Rows are points. Two turns around zero, p and q, are shown by what they do to some points. Where does a point land after both, in the order given? Backwards means that the second turn is done in reverse. Each puzzle has new turns, and all numbers are rounded.

Turn p:
[-19 -38] -> [-24 -35]
[21 42] -> [27 39]
[-2 37] -> [ 3 37]
[  0 -40] -> [ -5 -40]
Turn q:
[-12  -9] -> [-12   9]
[42 10] -> [ 23 -37]
[ 11 -39] -> [-34 -23]
[-42  37] -> [22 51]
Where do these land?
p, then q: [-38 -10] -> [-17  36]
p, then q backwards: [-19  37] -> [-42  -1]
p, then q: [ 66 -29] -> [-17 -70]
p, then q: [-13   3] -> [ 1 13]
q, then p: [ 5 -1] -> [ 0 -5]

Turn p:
[ 16  -1 -11 -21] -> [ -2   3 -28  -6]
[ -8 -15 -42  47] -> [ 21 -32   6  52]
[ 53 -12 -39  -4] -> [ 27 -27 -55   2]
[-21  -6  76  -8] -> [-31   7  51 -52]
[-31   1  11 -15] -> [-27  18  15   3]
[-11  33   6   1] -> [12 30 13  1]
Turn q:
[-31  43   1  -6] -> [-40  -3 -34   7]
[ 49 -31  33  21] -> [21 32 58  2]
[-47  19  -7 -35] -> [-27 -19 -45 -27]
[  1 -20  11  31] -> [ -1 -12  35   9]
[ 27 -10 -37 -11] -> [ 45   2 -15   9]
Where do these land?
p, then q: [ -7 -63  44  -1] -> [-10 -32  12 -68]
q, then p: [10 21 -9 -1] -> [18  2  1 17]
q, then p: [  9   3 -46 -26] -> [ 24 -18 -42  14]
p, then q: [21 17  5 51] -> [24 41 34 -1]
p, then q backwards: [-17  17   1 -58] -> [  6  44  33 -29]
p, then q: [-16   6   6  35] -> [-11  19  33  -1]

Turn p:
[-2 17 24 27 22  2] -> [17 21 -9 36  2  4]
[ -4 -16  17  -1 -32 -24] -> [-26 -12   4   5  21 -29]
[ 27 -34  17 -20  21   6] -> [20 -6 42 -7 26 11]
[ -3   6 -40  29  16  -8] -> [ 31  -3 -38 -13 -14  -5]
[ -7   9  10 -76   1   9] -> [-44  18  33 -32   8  40]
[-16  -1 -14   8  23  14] -> [ 16  -7 -17   2  -6  25]
[ -8   6  20  34 -59   3] -> [-31 -20  -4  38 -20 -44]
[ 12  14 -33  -1   7  -2] -> [ 15   9 -11 -26 -19  -2]
Turn q:
[ 28   2  -7 -10  19   5] -> [ 26  -3  -4  18  -9 -14]
[ 23 -45 -41  36 -30 -21] -> [-28  44   9   2 -63  -9]
[-36   1 -15 -37  34   6] -> [ -5 -14 -51   7  31 -15]
[-10  26 -26   7 -11  17] -> [ 12  16 -21  -6   0  32]
[  2   0  24  32 -30 -27] -> [-16  14  44 -28  -5   5]
[-20  10   7  18  11  -2] -> [-7 15  5 -1 26  6]
[ -5 -21  30 -25  19  22] -> [-11 -40   1  27  16 -10]
[ 19  27  28 -22 -12   0] -> [ 29 -32  17 -18   3   5]
Where do these land?
p, then q: [ 15 -17   7 -16 -29  -7] -> [-20 -15   8 -12  19 -23]
q, then p: [-22 -28  44  -3 -24  12] -> [-13 -35  -4  27  30  30]
q, then p backwards: [ 19  38 -10  18  -8  -7] -> [ 27   8 -12  -7  37   4]
q, then p: [ 18   5 -14   4  42  19] -> [ 37  13 -12   7 -13 -28]
p, then q: [ 10  42 -53   8  -9  13] -> [  7 -15 -19 -44 -44  22]
q, then p: [ -5  16 -30  10  14  -1] -> [  9  21  -8 -14 -26  -2]
p, then q backwards: [-28 -10  38 -33  -3 -13] -> [-45 -10  25  24   6  14]
q, then p backwards: [ -5 -46  18  13  18 -15] -> [  6   5  34  -1 -44 -10]
